Each row of a before or after table is a point. The points were changed in one or more steps. Then noise was added and the rows were shuffled. The steps act on how far a point lies along the listed directions, d1 being the first. What was done? A step turns or swaps two directions, mirrors them in a line or flattens them onto one, adds a multiple of one to another, or multiplies one. Angles are multiples of 10 degrees, from the lower direction toward the higher: turns from -170 to 170, lines from 10 to 170 but not 90. Use the fewest steps. Two steps may share a direction if one is a turn and the other turns, adds or multiplies; they go together, in the order done. Otherwise the lowest direction goes first.

Directions:
(1): 0.002	0.039
(2): -0.039	0.002
Before (10 x 2)
0.002	-0.012
0.025	-0.007
0.022	0.006
-0.015	-0.016
-0.024	-0.003
-0.005	0.022
-0.009	-0.006
0.030	0.010
-0.017	0.004
0.006	-0.016
After (10 x 2)
0.016	-0.032
0.062	-0.015
-0.037	-0.031
0.075	0.020
-0.061	-0.005
0.056	0.012
-0.022	-0.012
-0.013	0.044
0.004	-0.025
-0.043	0.008
Steps: multiply d1 by 2; multiply d2 by 2.5

Directions:
(1): 0.027	-0.033	-0.020
(2): 0.038	0.028	0.006
Before (10 x 3)
0.005	0.056	0.034
0.010	-0.058	-0.046
-0.007	-0.055	-0.012
-0.046	0.016	0.014
0.013	0.015	0.003
0.027	-0.030	-0.017
-0.025	-0.005	0.011
-0.024	-0.012	-0.006
0.050	-0.009	-0.017
-0.001	0.009	0.001
After (10 x 3)
-0.016	0.022	0.007
0.000	-0.005	-0.009
-0.014	-0.064	-0.011
0.030	0.066	0.010
0.015	-0.012	-0.012
0.042	0.021	0.009
-0.056	-0.004	-0.003
-0.020	-0.001	0.016
0.048	0.000	-0.009
0.014	0.051	0.030
Steps: swap d1 and d2

Directions:
(1): 0.015	-0.009	0.026	0.042	0.041	-0.005
(2): 0.027	0.012	0.050	-0.008	-0.031	-0.009
Before (8 x 6)
0.004	-0.003	0.028	-0.039	-0.058	-0.009
0.011	0.019	0.047	-0.013	-0.043	0.002
-0.028	-0.002	-0.044	-0.016	-0.026	0.002
0.005	-0.006	0.012	0.002	-0.011	0.000
0.038	0.008	0.047	0.047	0.046	-0.034
-0.004	-0.010	0.018	0.007	0.006	-0.001
-0.028	-0.006	-0.048	-0.008	0.004	0.003
0.057	0.015	0.064	0.016	-0.025	-0.010
After (8 x 6)
0.019	0.007	0.043	0.009	-0.032	-0.015
0.013	0.010	0.031	-0.018	-0.042	-0.008
-0.010	-0.009	0.010	0.044	0.046	0.007
-0.034	0.006	-0.084	-0.015	0.026	-0.009
-0.003	-0.011	-0.005	0.011	0.007	0.001
-0.005	-0.016	-0.049	0.045	0.058	0.008
-0.019	-0.011	-0.007	-0.004	0.005	0.003
0.007	-0.028	0.034	0.043	0.039	-0.013
Steps: turn d1 and d2 by -130 degrees
